Each row is a point. Each table stands for the endless flat space through its points: a line for two points, a plane for three, and so on. Write the one point that lies in both, or say that there is none.
(in the rows, 128 means zero)

First (2 x 4):
[[115 144 143 150]
 [106 162 128 150]]
Second (3 x 4):
[[134 136 123 170]
 [ 92 169 138 136]
 [126 143 128 164]]
They share: [109 156 133 150]

First (3 x 8):
[[115 125 108 105 153 145  95 140]
 [104 142 109 128 148 135  80 139]
 [109  95  75  93 183 151 122 119]]
Second (6 x 8):
[[109 139  82  99 153 100 101 184]
 [112 112  98  98 172 138 114 151]
 [148 117 102 100 182 177 151 129]
 [105  90  71 105 177 150 127 147]
 [136 170 117  93 139 117  95 158]
 [ 78  65  62 108 162 163 103 119]]
They share: [113 115  97 101 163 147 104 133]

First (4 x 12):
[[156 127 101 121 133 147  99  81 120  83 115 110]
 [158 121 109 133 123 165  95  87 124  99 117 128]
 [139 142  99 145 137 138 106 108 116  97 107 140]
 [159 138  93 111 162 162 129 102 142  63  86 137]]
Second (5 x 12):
[[132 112 108 175 127 166 106 151  99 103  91 133]
 [160 146  97 143 141 159 131 109 108 120 101 127]
 [122 139  93 157 103 172 113 130 120  69 107 176]
 [143 154  92 142 106 190 129 114  90  95 105 137]
 [152 153  82 141 109 175 146 110 107  92 111 140]]
They share: [141 141 102 150 138 153 111 117 124 102 101 158]

First (2 x 18):
[[ 75  97 136 148 125  98 178  91 170 100 103 110  93 113 130 163  85 145]
 [ 99 121 108 152 125  98 146 103 158 112 119 118 125 145 146 143  97 117]]
Second (4 x 18):
[[125 118 138 166 115  60 156  82 118 109 121 133  97 154 120 172  87  88]
 [ 94 106 119 146  95  75 172  83 142 124 137 150 126 124 120 144 105 114]
 [ 83 117 107 145 137 116 146 114 179 107 103 100 119 135 158 140  92 140]
 [120 124 133 156 135  78 137 108 133 109  93 107  89 157 147 164  78 107]]
They share: [ 93 115 115 151 125  98 154 100 161 109 115 116 117 137 142 148  94 124]

First (3 x 24):
[[121 149 110 136 145 143 151  89 111 102 116 106 122 138 143 130 129  89
  139 135 103 104 110 153]
 [105 149 134  96 119 129 145  88 147  64 147 114 133 136 174 117 145 100
  142 151  61 110  75 197]
 [115 149 124 120 135 137 147  92 127  84 129 110 123 140 158 121 133  96
  138 141  85 106  95 171]]
Second (3 x 24):
[[ 98 143 100 127 145 138 145 102 114  72 123 117 133 127 145 139 143 115
  134 129 125 108  95 158]
 [142 117 134 131 153 118 151 124 132 112 125 113 115 129 155 141 127  89
  158 117  75 116  81 150]
 [105 134 106 129 148 132 148 110 119  80 125 120 132 124 147 143 141 112
  141 124 116 112  89 154]]
They share: no point

First (5 x 24):
[[169 124 150 120  55 101 104 152 114 154 132  76 184 143 176 139 147  88
  108 113  98 184  93 140]
 [168 144 115  79  29  73 110 134  89 135 125 100 186 168 154 147 105  86
   98 114  66 193  66 112]
 [154 171  90  90  92 100 115 126 131 144 112 121 182 194 138 103  73 117
  147 132 117 142 101 106]
 [175 134 117  96  36  65 104 147  99 131 120  86 192 156 156 149 111  90
  104 110  78 194  67 123]
 [145 154 135  96  82 141 132 117 109 157 134 120 154 172 162 117 125 102
  106 124  90 144 117 107]]
Second (4 x 24):
[[159 151 115  81  74 104 131 102  86  90 127 130 144 159 174 149  76 115
  103 122 128 157  85  94]
 [161 159  77  95  74 112 145 110  94  82 137 142 168 205 180 135  98 113
  155  76  98 169 103  94]
 [165 140 146 100  84 111 102 119 117 124 114  99 175 137 147 129 109 128
  111 115 136 146  67  81]
 [161 145 103 137 110 118 123 152 148 150 107  96 190 173 130  99 136 127
  147  90  86 131 119 108]]
They share: [158 147 109 114  99 110 129 133 122 129 112 109 162 161 146 121 105 121
 117 115 103 136 111 109]
